Each row is a point. The window is the flat piece filled in between its corners: a triangle in 3 columns, a solid with four corners in 4, and so on. A path goes straight from each point to the next, and from the last back to the first. List the points from which the path goes on through the window.

Window, 4 rows:
[[ 0.29  0.40 -0.71  0.14]
 [-0.01 -0.43 -0.66 -0.39]
 [-0.22  0.62  0.66  0.06]
 [ 0.31  0.10 -0.12  0.16]]
Path:
(1): [-0.42  0.37 -0.23  0.54]
(2): [-0.45  0.24 -0.15  0.11]
(3): [ 0.49  0.73  0.59 -0.21]
(4): [ 0.43  0.04 -0.16 -0.07]
(5): [-0.06  0.30 -0.09  0.58]
(6): [ 0.02 -0.17 -0.01  0.42]
(7): [ 0.41  0.54 -0.05 -0.20]
(8): [ 0.53  0.86  0.46 -0.20]
Through the window after points: 4, 6

Window:
[[ 0.15  0.80 -0.01  0.30]
 [ 0.26  0.38  0.34  0.26]
 [ 0.00 -0.07  0.00 -0.52]
 [ 0.06 -0.77 -0.44 -0.51]]
Path:
(1): [ 0.61  0.33 -0.56 -0.40]
(2): [-0.05  0.64  0.33  0.48]
(3): [-0.19 -0.01 -0.05 -0.14]
(4): [ 0.60 -0.36 -0.51 -0.38]
(5): [ 0.56 -0.28 -0.04 -0.46]
(6): [-0.41  0.38 -0.35  0.02]
(7): [-0.28 -0.14  0.25  0.06]
(8): [ 0.43  0.42 -0.11 -0.41]
(9): [ 0.40  0.22  0.06 -0.49]
(10): [-0.14 -0.13  0.03 -0.15]
(11): [-0.08  0.74  0.22  0.47]
(12): [ 0.52  0.88  0.17 -0.34]
(13): [ 0.39  0.00 -0.15 -0.86]
(14): [-0.34 -0.03  0.15 -0.01]
(15): [-0.23 -0.50  0.26 -0.13]
(16): [ 0.37  0.33 -0.52 -0.92]
Through the window after points: 1, 3, 7, 9, 13, 15

Window, 6 rows:
[[ 0.14  0.22 -0.41 -0.16 -0.26  0.09]
 [ 0.30  0.42  0.11  0.13 -0.45 -0.30]
 [-0.42 -0.74 -0.26 -0.57  0.43 -1.14]
 [ 0.39  0.46 -0.12  0.15  0.16  0.21]
 [ 0.60  0.10 -0.32 -0.44  0.17 -0.15]
 [ 0.12 -0.27  0.43  0.16 -0.50 -0.19]]
Path:
(1): [ 0.29  0.22  0.01 -0.44  0.19 -0.38]
(2): [ 0.04 -0.26 -0.55 -0.19  0.06 -0.40]
(3): [ 0.64  0.47 -0.47  0.37  0.22 -0.33]
(4): [-0.09  0.14  0.52 -0.25 -0.53  0.26]
(5): [-0.16  0.31  0.01 -0.72  0.31 -0.40]
(6): [ 0.51  0.18 -0.28 -0.02 -0.14 -0.19]
(7): [ 0.80  0.03 -0.03  0.58  0.11 -0.84]
(8): [-0.66 -0.36 -0.13 -0.90 -0.25  0.31]
Through the window after points: 3

Window:
[[-0.53  0.87 -0.07 -0.27 -0.29 -0.14 -0.47  1.01]
 [ 0.18  0.39  0.27 -0.02  0.40  0.22  0.41  0.07]
 [ 0.15  0.29  0.53 -0.08  0.61 -0.36 -0.15  0.26]
 [-0.20  0.02  0.08 -1.26 -0.87 -0.47 -0.02 -1.12]
 [ 0.11 -0.19 -0.32 -0.03  0.18  0.04 -0.33  0.21]
 [ 0.29 -0.17  0.90  0.14 -0.16  0.40  0.14 -0.08]
 [-0.28 -0.22  0.28  0.29  0.72  0.47 -0.04 -0.09]
 [-0.12 -0.07  0.55  0.53 -0.01 -0.07  0.38  0.43]]
Path:
(1): [ 0.13 -0.04  0.44 -0.25  0.11 -0.17  0.29  0.10]
(2): [ 0.02 -0.49  0.39 -0.56 -0.23  0.34 -0.08  0.53]
(3): [-0.22  0.75  0.00  0.30  0.21 -0.14 -0.24  0.22]
(4): [-0.20  0.13  0.09  0.39 -0.10 -0.26 -0.18 -0.38]
(5): [-0.12 -0.21  0.29 -0.57  0.65  0.59 -0.08  0.86]
(6): [ 0.09 -0.64  0.49 -0.14 -0.22  0.17  0.17  0.45]
(7): [-0.42  0.92  0.00  0.46  0.42 -0.34 -0.33 -0.24]
(8): [-0.04 -0.13  0.40  0.10 -0.10 -0.03  0.09 -0.56]
Through the window after points: 2

Window:
[[ 0.72 -0.22 -0.28 -0.75  0.15 -0.32  0.77  0.51]
 [ 0.38 -0.08  0.89  0.09  1.19 -0.25  0.37 -0.07]
 [ 0.72  0.99  0.21 -0.19 -0.53 -0.36 -0.47  0.08]
 [ 0.19 -0.14  0.17 -0.52 -0.09 -0.25 -0.12 -0.23]
 [-0.29 -0.02  0.32  0.37 -0.51  0.58  0.40  0.48]
 [ 1.04 -0.18 -0.08  0.48 -0.17  0.30 -0.26  0.79]
 [-0.27 -0.23  0.25 -0.36  0.44 -0.15 -0.39  0.26]
 [-0.34  0.44 -0.15  0.02 -0.35 -0.14  0.02 -0.18]]
Path:
(1): [ 0.10 -0.30  0.39  0.03 -0.04 -0.08  0.22  0.30]
(2): [ 0.38 -0.19  0.07  0.23 -0.03 -0.24  0.16  0.57]
(3): [ 0.61 -0.31 -0.01 -0.45  0.18  0.92 -0.11  0.15]
(4): [ 0.57  0.09  0.16 -0.02  0.75  0.67 -0.37 -0.19]
(5): [-0.03 -0.16  0.45 -0.06 -0.37 -0.54  0.45  0.39]
(6): [-0.01  0.15  0.03  0.03 -0.26 -0.46  0.19  0.10]
(7): [ 0.07  0.48 -0.15 -0.22 -0.15  0.29 -0.16 -0.06]
(8): [-0.13  0.53 -0.29  0.10 -0.18  0.53 -0.30 -0.35]
(9): [ 0.34 -0.25  0.36 -0.31 -0.09 -0.70  0.12  0.43]
(10): [-0.34 -0.74 -0.03 -0.08 -0.71 -0.76  0.27 -0.26]
(11): [ 0.49  0.78 -0.03 -0.35  0.35  0.28 -0.01  0.32]
(12): [ 0.67  0.21  0.31 -0.20  0.02  0.59 -0.48  0.04]
(13): [ 0.28  0.19 -0.18 -0.06 -0.25 -0.74  0.35  0.45]
(14): [ 0.44  0.06  0.66 -0.21 -0.45 -0.74 -0.52  0.80]
(15): [ 0.24 -0.07 -0.10 -0.25  0.61  0.10  0.15 -0.40]
(16): [ 0.20  0.19 -0.13  0.06  0.32  0.42  0.30  0.35]
Through the window after points: 4, 6, 8, 10, 12
